Rows are points. The ring and each string are closed loops that go straight from each point to the next, and from the last back to the first. Before rounding, they use only three directions, however many columns there are. Count how often each string passes through the ring. Passing back the other way cancels.

Ring:
array([[ 0.75,  0.34, -0.07,  0.07],
       [ 0.59,  0.38,  0.36, -0.05],
       [ 0.34,  0.24,  0.57, -0.05],
       [ 0.04,  0.00,  0.49,  0.05],
       [-0.08, -0.27,  0.25,  0.26],
       [ 0.10, -0.48,  0.07,  0.49],
       [ 0.48, -0.49, -0.09,  0.64],
       [ 0.69, -0.30, -0.22,  0.57],
       [ 0.79,  0.11, -0.29,  0.29]])
String:
array([[ 0.05, -0.76, -0.04,  0.71],
       [ 0.57, -0.67,  0.13,  0.78],
       [ 0.64, -0.31,  0.08,  0.53],
       [ 0.86, -0.23, -0.05,  0.55],
       [ 1.07,  0.12, -0.40,  0.39],
       [ 0.95,  0.25,  0.01,  0.20],
       [ 0.60,  0.00,  0.29,  0.25],
       [ 0.43,  0.23,  0.12,  0.04],
       [ 0.26,  0.32,  0.23, -0.10],
       [ 0.24,  0.07,  0.26,  0.09],
       [ 0.26, -0.03,  0.13,  0.18],
       [-0.08, -0.08, -0.07,  0.14],
       [-0.30, -0.45, -0.10,  0.36]])
Times through: 1

Ring:
array([[-0.10, -0.21,  0.27,  0.41,  0.15,  0.15],
       [ 0.06, -0.21, -0.24,  0.24, -0.04,  0.28],
       [ 0.01, -0.06, -0.61, -0.21, -0.24,  0.14],
       [-0.28,  0.33, -0.36, -0.59, -0.24, -0.21],
       [-0.51,  0.30,  0.03, -0.63, -0.11, -0.47],
       [-0.57, -0.33,  0.46, -0.16,  0.13, -0.47],
       [-0.37, -0.37,  0.55,  0.25,  0.23, -0.18]])
String:
array([[-0.43, -0.05,  0.97,  0.41,  0.38, -0.19],
       [-0.35, -0.65,  0.73,  0.53,  0.35, -0.12],
       [-0.30, -0.68,  0.31,  0.28,  0.17, -0.11],
       [-0.29, -0.32,  0.12,  0.02,  0.05, -0.13],
       [-0.35,  0.06,  0.45,  0.06,  0.15, -0.17],
       [-0.50,  0.05,  0.80,  0.13,  0.27, -0.31],
       [-0.63, -0.56,  0.69,  0.01,  0.24, -0.51],
       [-0.56, -0.73,  0.24, -0.19,  0.07, -0.49],
       [-0.69, -0.52,  0.32, -0.39,  0.05, -0.65],
       [-0.76,  0.02,  0.44, -0.58,  0.04, -0.74],
       [-0.74,  0.06,  0.30, -0.68, -0.02, -0.73],
       [-0.57, -0.27,  0.02, -0.54, -0.08, -0.54],
       [-0.38, -0.13,  0.03, -0.26, -0.04, -0.27],
       [-0.44,  0.27,  0.28, -0.28,  0.03, -0.32],
       [-0.62,  0.23,  0.50, -0.38,  0.08, -0.53],
       [-0.59,  0.29,  0.63, -0.25,  0.15, -0.47],
       [-0.48,  0.21,  0.55, -0.11,  0.14, -0.34],
       [-0.60, -0.35,  0.84,  0.12,  0.30, -0.45],
       [-0.47,  0.03,  0.83,  0.20,  0.29, -0.27]])
Times through: 2

Ring:
array([[ 0.39, -0.42,  0.32, -0.28,  0.01, -0.28, -0.26,  0.55],
       [ 0.67, -0.46,  0.11,  0.04, -0.15, -0.15, -0.16,  0.32],
       [ 0.71, -0.43, -0.24,  0.51, -0.46,  0.17, -0.07, -0.12],
       [ 0.33, -0.14, -0.50,  0.77, -0.58,  0.47,  0.14, -0.33],
       [-0.20,  0.20, -0.52,  0.69, -0.48,  0.57,  0.32, -0.22],
       [-0.54,  0.30, -0.37,  0.43, -0.35,  0.50,  0.27, -0.04],
       [-0.81,  0.06,  0.12, -0.21, -0.14,  0.15, -0.15,  0.32],
       [-0.68, -0.16,  0.36, -0.49, -0.04, -0.07, -0.37,  0.50],
       [-0.26, -0.33,  0.49, -0.58,  0.06, -0.27, -0.43,  0.64]])
String:
array([[-0.11, -0.09, -0.23,  0.36, -0.40,  0.32,  0.00, -0.06],
       [ 0.01, -0.14, -0.28,  0.44, -0.46,  0.35, -0.01, -0.13],
       [ 0.27, -0.26, -0.48,  0.76, -0.67,  0.49,  0.00, -0.42],
       [ 0.67, -0.37, -0.58,  0.95, -0.75,  0.50,  0.03, -0.53],
       [ 0.69, -0.54, -0.34,  0.67, -0.65,  0.31, -0.18, -0.37],
       [ 0.40, -0.37, -0.15,  0.35, -0.40,  0.16, -0.13, -0.04],
       [ 0.22, -0.16, -0.11,  0.24, -0.25,  0.13,  0.03,  0.15],
       [ 0.64, -0.22, -0.18,  0.39, -0.25,  0.09,  0.13,  0.13],
       [ 1.21, -0.59, -0.16,  0.48, -0.37, -0.01, -0.06,  0.01],
       [ 0.93, -0.66, -0.07,  0.35, -0.42,  0.00, -0.26, -0.03],
       [ 0.55, -0.49, -0.07,  0.28, -0.39,  0.07, -0.22,  0.01],
       [ 0.24, -0.26, -0.08,  0.22, -0.30,  0.12, -0.08,  0.09],
       [ 0.36, -0.14, -0.20,  0.37, -0.28,  0.17,  0.11,  0.09],
       [ 0.14, -0.19, -0.11,  0.25, -0.31,  0.17, -0.04,  0.08],
       [ 0.38, -0.43, -0.32,  0.59, -0.63,  0.35, -0.17, -0.33],
       [ 0.38, -0.28, -0.64,  1.00, -0.82,  0.63,  0.03, -0.64],
       [ 0.11,  0.12, -0.85,  1.18, -0.77,  0.82,  0.40, -0.64],
       [-0.19,  0.04, -0.47,  0.64, -0.55,  0.55,  0.14, -0.30],
       [-0.22, -0.06, -0.20,  0.30, -0.38,  0.32, -0.01, -0.03],
       [-0.31,  0.18, -0.25,  0.32, -0.26,  0.34,  0.22,  0.09],
       [-0.76,  0.56, -0.38,  0.37, -0.20,  0.50,  0.48,  0.12],
       [-1.15,  0.55, -0.26,  0.17, -0.20,  0.50,  0.30,  0.14],
       [-1.10,  0.19, -0.04, -0.04, -0.27,  0.37, -0.09,  0.12],
       [-0.56, -0.05,  0.00, -0.01, -0.27,  0.22, -0.16,  0.14],
       [-0.37,  0.02, -0.05,  0.07, -0.21,  0.20,  0.00,  0.20],
       [-0.30, -0.02, -0.05,  0.09, -0.23,  0.19, -0.02,  0.18],
       [-0.40, -0.08, -0.05,  0.08, -0.30,  0.23, -0.12,  0.10],
       [-0.79,  0.22, -0.24,  0.24, -0.35,  0.46,  0.08, -0.02],
       [-0.91,  0.70, -0.63,  0.67, -0.38,  0.76,  0.61, -0.15],
       [-0.43,  0.16, -0.44,  0.56, -0.49,  0.56,  0.19, -0.22]])
Times through: 2

Ring:
array([[ 0.25,  0.15,  0.05, -0.15,  0.22, -0.03, -0.18, -0.06,  0.01],
       [ 0.27, -0.40,  0.22,  0.28, -0.13,  0.64, -0.24, -0.15, -0.12],
       [ 0.36, -0.52,  0.02,  0.27, -0.04,  1.00, -0.14, -0.08, -0.06],
       [ 0.34, -0.29, -0.23,  0.03,  0.18,  0.90, -0.01,  0.00,  0.04],
       [ 0.17, -0.09, -0.31, -0.09,  0.22,  0.67,  0.06, -0.01,  0.08],
       [-0.06,  0.21, -0.27, -0.22,  0.23,  0.20,  0.06, -0.07,  0.09],
       [ 0.00,  0.57, -0.26, -0.48,  0.44, -0.35,  0.02, -0.02,  0.14],
       [ 0.17,  0.60, -0.20, -0.52,  0.52, -0.48, -0.06,  0.02,  0.14]])
String:
array([[ 0.25,  0.30, -0.43, -0.41,  0.53,  0.20,  0.08,  0.08,  0.18],
       [ 0.14,  0.05, -0.15, -0.12,  0.20,  0.32, -0.04, -0.05,  0.05],
       [ 0.28,  0.64, -0.59, -0.70,  0.79, -0.16,  0.14,  0.17,  0.28],
       [-0.04,  0.68, -0.51, -0.63,  0.59, -0.28,  0.16,  0.05,  0.23],
       [-0.33,  0.51, -0.25, -0.35,  0.21, -0.27,  0.08, -0.13,  0.10],
       [-0.24, -0.03,  0.07,  0.09, -0.16,  0.23, -0.08, -0.24, -0.07],
       [ 0.11,  0.16, -0.14, -0.19,  0.23,  0.13, -0.05, -0.06,  0.06],
       [ 0.36,  1.00, -0.57, -0.95,  1.00, -0.72,  0.09,  0.21,  0.33],
       [ 0.31,  1.37, -0.59, -1.20,  1.17, -1.26,  0.08,  0.24,  0.39],
       [ 0.09,  0.82, -0.19, -0.64,  0.58, -0.81, -0.06,  0.01,  0.16],
       [-0.05,  0.07,  0.12,  0.00, -0.02,  0.02, -0.15, -0.18, -0.05],
       [ 0.04, -0.05,  0.06,  0.04,  0.00,  0.26, -0.13, -0.15, -0.04],
       [ 0.36,  0.41, -0.22, -0.44,  0.54, -0.17, -0.07,  0.07,  0.14],
       [ 0.58,  0.64, -0.19, -0.64,  0.78, -0.56, -0.15,  0.15,  0.19],
       [ 0.19, -0.21,  0.35,  0.21, -0.14,  0.22, -0.31, -0.20, -0.14],
       [-0.07, -0.59,  0.43,  0.55, -0.52,  0.72, -0.28, -0.34, -0.24],
       [ 0.15, -0.20,  0.07,  0.12, -0.02,  0.47, -0.14, -0.13, -0.05],
       [ 0.43,  0.06, -0.16, -0.20,  0.38,  0.29, -0.09,  0.04,  0.08],
       [ 0.61, -0.44,  0.08,  0.17,  0.12,  0.82, -0.23, -0.01, -0.05],
       [ 0.29, -1.01,  0.40,  0.74, -0.51,  1.38, -0.30, -0.25, -0.26],
       [ 0.01, -0.82,  0.35,  0.66, -0.55,  1.14, -0.23, -0.31, -0.24],
       [ 0.18, -0.37,  0.05,  0.22, -0.08,  0.76, -0.12, -0.13, -0.07],
       [ 0.41, -0.09, -0.22, -0.12,  0.32,  0.58, -0.04,  0.04,  0.08],
       [ 0.67, -0.19, -0.43, -0.18,  0.52,  0.93,  0.03,  0.17,  0.15],
       [ 0.61, -0.32, -0.47, -0.09,  0.44,  1.16,  0.07,  0.15,  0.14],
       [ 0.05, -0.53,  0.02,  0.35, -0.22,  1.04, -0.07, -0.18, -0.10],
       [ 0.03, -0.56, -0.09,  0.33, -0.20,  1.18,  0.00, -0.16, -0.07],
       [ 0.27,  0.01, -0.51, -0.25,  0.43,  0.73,  0.15,  0.09,  0.16],
       [ 0.35,  0.35, -0.61, -0.53,  0.69,  0.30,  0.16,  0.17,  0.25]])
Times through: 4
